Each row of a before or after table is a point. One or more steps were done to the points. Then noise was added and the rows were shuffled. The steps act on columns, c1 being the first. Name the steps. A step turns or swaps two columns, mirrors them in a line or flattens them onto one, adds a multiple of one to another, or multiplies or shifts one. Angles are multiples of 10 degrees, from the lower column toward the higher: turns from -170 to 170, lines from 10 to 170 but not 90. Use the fewest steps. Two steps may share a column if one is a turn and the other turns, adds or multiplies; they go together, in the order done. Otherwise the lowest column goes first.
In the rows, zero is written as 128.

Before (14 x 2)
[[ 96  84]
 [135 113]
 [116  83]
 [ 79 123]
 [131  82]
 [170 123]
 [138 103]
 [156 154]
 [ 96 110]
 [160 107]
 [ 99 108]
 [139 124]
 [175 154]
 [114 150]]
After (14 x 2)
[[107  87]
 [ 95 125]
 [126 153]
 [123 105]
 [145  96]
 [ 76 107]
 [135 118]
 [ 92 128]
 [127 113]
 [165 137]
 [181 126]
 [ 96  96]
 [161 102]
 [ 84 150]]
Steps: turn c1 and c2 by -30 degrees

Before (12 x 4)
[[116  98 124 117]
 [133 132 149 180]
 [ 72 184  91 112]
 [107 117 176 125]
 [130 198 124 115]
 [103 105 138  94]
 [ 88 195 128 149]
 [128 136 147 121]
 [ 91 124  98 116]
 [ 96  77 118 115]
 [106 123 142 155]
 [ 92  87 176 160]]
After (12 x 4)
[[ 88 123 120 116]
 [111 123 119 117]
 [110 125 191 129]
 [144 130 121 116]
 [ 84 121  81 116]
 [104 121 145 151]
 [ 87 124 194 162]
 [127 126 149 121]
 [132 130 156 177]
 [100 124 128 152]
 [ 98 121 141  94]
 [ 88 121  89 114]]
Steps: flatten c1 and c2 onto the line at 10 degrees; multiply c3 by 1.3

Before (14 x 8)
[[ 90 147 105 126 127  71 155 120]
 [134 164 160 142 120 122 151 199]
 [174 161 111 129 147 144 169 157]
 [104 194 173  97 161 132 135 144]
 [175 145 140 110 176  75 127 147]
 [ 86 141 139 140 148 114 142 119]
 [166 166 144 123 100 116 156 169]
 [118 163 101 100 122 126  94 127]
 [126 189 111 156 101  79 149 172]
 [140 162 156  76 100 126 177 146]
 [138 148 130 128  87  70 120 122]
 [128 119 159 103 135 148 102 142]
 [108 121  87 141 169 111  99 149]
 [148 150 135 109 104 133 162 126]]
After (14 x 8)
[[122 100 168 110 118 106 117 116]
 [101  50 133 147 125 127 179 120]
 [101  91  99 126 167 113 169 114]
 [148 110 111 136  86 130 126 139]
 [ 87  75 130 127 137 160 120 126]
 [120  97  89 137 133 108 185  86]
 [103 114 106 116 148 110 143 150]
 [128  77 134 128  90 160 144 160]
 [148 114 123 129 174  95 178 143]
 [161  79  87 107 104  81 132 104]
 [176  81 117 116 174 159 138 111]
 [100 102  78  91 141 107 159 138]
 [169 121 179 137 107 146 141 111]
 [136 148 115 112 128 119 114  90]]
Steps: swap c1 and c5; turn c2 and c6 by -140 degrees; turn c3 and c7 by 150 degrees; turn c7 and c8 by -130 degrees; multiply c4 by 0.7

Before (11 x 12)
[[133  94 103 157 153 184 110 116  97 133 131 113]
 [112 121 124 130 138 141 150 162 106 103 103 133]
 [151 123  61  85 101 105 143 119 118 102 184 157]
 [132  97  83  95 125  83 150 116 171 136 185 150]
 [141 124 105 149 144 158 165 101 107 131 101 156]
 [138 125 161 124 164 163 151  86  90 102 118 106]
 [108  96 136 120 105 135 153 103  76 131 104 130]
 [150 110  99 129  85 107 157 132 152 118 220 171]
 [ 76 155  81 133  81 110 119 117 169 103 160 164]
 [138 146 118 149 106 137 143 122 112 130  95  88]
 [151 112  98 133 105  45 116 104 149  87 178 175]]
After (11 x 12)
[[ 92 143 136 120 104 134 193 108  76 130 102 131]
 [126 183  80 140  83 118 158 145 169 101 159 163]
 [115 121 124 120 139 135 189 162 101 103 103 132]
 [144 133 120 136 107 122 184 123 111 128  98  90]
 [103 116  79 130 123 125 192 109 172 137 187 151]
 [126 115 101 173 105  92 155  92 148  86 177 178]
 [102 114 105 116 153 137 149 107  99 131 129 113]
 [130 142 161 108 164 146 192  87  89  99 117 109]
 [124 105 102 139  85 117 194 116 154 118 218 174]
 [130 130 104 129 142 131 204  99 107 129 102 154]
 [133 114  61 116 103 139 182 109 116 103 185 157]]
Steps: turn c1 and c2 by -60 degrees; turn c2 and c8 by 30 degrees; flatten c4 and c6 onto the line at 140 degrees; shift c7 by 40

Before (10 x 18)
[[ 89 145 138 107 153 122  53 155 132 145 107 113 105 122 114 197 112 102]
 [146 147  85 121 114 149 131 119 178  98 147 125 152 127 120 109 136 154]
 [122 117 151 143  82  93 106 106 148 168 120 143 151 121 113  77 147  96]
 [127 107 121  93 136 168  96 129 177 120 141 151 176 132 141  91 134 127]
 [137 140 148  92 119 187 152 124 190 105 162 145 165 137 127 149 114 148]
 [119 191 182 136 114  80  76 120 149 136 102 124 118 141 142 112 158  39]
 [147 146 119  90 119 182 125 137 131 115 172 125 181 128 109 122 154 132]
 [149 162 134 115 139 153 113  62 134  90 128 153 183 164 112 125 106 119]
 [ 93 124 125 131 187 106 103 173 126 109 106 117 135 103  94 166  90  86]
 [ 90 179 169 150 122  72  85 126 113 131  77 168 136 139 128 122 178  83]]
After (10 x 18)
[[127 107 121 102 136 123 126 129 178 120 141 151 176 130 140  91 134 132]
 [149 161 134 118 139 127 143  61 134  90 127 153 182 153 113 124 105 154]
 [ 93 125 127 127 188 128 133 173 126 109 106 117 135 152  94 166  90  86]
 [118 191 183 127 114 128 105 120 149 137 100 124 118 211 141 113 157  94]
 [147 146 120 101 117 123 154 137 132 115 172 125 181 123 108 122 154 129]
 [147 147  85 124 112 127 161 119 178  99 147 125 152 106 120 110 135 140]
 [ 91 179 169 139 122 131 114 126 114 131  77 168 136 173 128 122 178 114]
 [ 88 145 137 106 153 125  83 155 133 145 107 113 105 148 114 197 112 109]
 [122 116 150 138  82 130 136 106 149 168 121 142 150 152 113  77 147 106]
 [137 139 149 104 119 123 183 125 190 105 162 145 165 116 126 150 113 146]]
Steps: flatten c4 and c6 onto the line at 10 degrees; shift c7 by 30; turn c14 and c18 by 60 degrees

Before (10 x 24)
[[ 97 149 124 154 157  93 133  94 129 115 165 109 113 164 119  93 145 105
  118 161 161 130 173 168]
 [ 70 128 141  81 160 107  88 139 123 125 148 143 166 137 142 129 153 146
  118 112 145 155 182 154]
 [ 83  82 157  95 138 157 120  94 114 136 105  82  97 150  98  77  83 151
  164 127 101 140 176 155]
 [148 139 158 107 138 136 119 115 109 129 179 161 154  98 162 140 139 146
  103 140 106 108 109 165]
 [142 138 135 153 104 134 117  77  86 184  99 120 151 109 140 141 115 121
  174 104 100 173 120  97]
 [149  99 105  81 102 130 162 156 102 128 156 138 145 157 152 108 114 160
  160  80 121 114 149 112]
 [147 158 155 119 116 139 171 121  68 121 149  86 154 104 131  87 112 118
  173 151 137 129 178 154]
 [150 117 159 102 146 107 161 107 103 186 122 113 117  79 119  95  85 155
  116 112 122 110 166  95]
 [136 122 115 129 168 153 156  94 153 148 108 156 121 124  86 145  91  90
  135 119 106 166 160 147]
 [ 71  94 141  97 142  80  98 160 144 155 178  94 167 151 109 128  76 125
  111 127 111 131 109 102]]
After (10 x 24)
[[ 67  96 106 116 143  37 125 173 147 163 179  92 165 152 106 131  75 133
  123 126  90 126  94 102]
 [147 139  88 103 138 135 143 129 110 118 176 161 150  99 163 143 139 107
  125 137 109 143  96 164]
 [ 95 150 124 132 156 136 108  87 131 113 167 109 113 162 118  97 143 151
  115 159 153 127 144 169]
 [135 123 142 111 167 180 165 100 152 160 108 159 120 122  89 144  88 173
  125 122 139  95 119 143]
 [143 135 151 125 104 189 142  69  87 165  99 119 154 107 139 142 112 147
  167 104 103  83 142  96]
 [144 157 138 116 114 141 150 125  65  91 152  87 153 101 128  89 114 138
  180 148 168 128 193 152]
 [149  97 164 103 104  84 156 178  99 117 157 139 142 155 152 108 112  94
  137  77 150 138 176 114]
 [ 67 130 110  92 162  76  90 162 123 120 150 142 163 138 145 128 151 114
  127 109 111 100 155 158]
 [ 83  83 129  82 136 171 142 117 114 128 104  81  97 152  97  77  84 105
  176 126 104 113 167 156]
 [150 121  98  95 145 116 153 120 104 172 124 114 117  78 118  96  87  99
  141 112 150 137 146  93]]
Steps: mirror c3 and c19 in the line at 70 degrees; turn c4 and c8 by -30 degrees; add -1 times c8 to c6; add -1 times c5 to c23; turn c7 and c21 by 50 degrees; add 0.5 times c9 to c10; turn c18 and c22 by -170 degrees
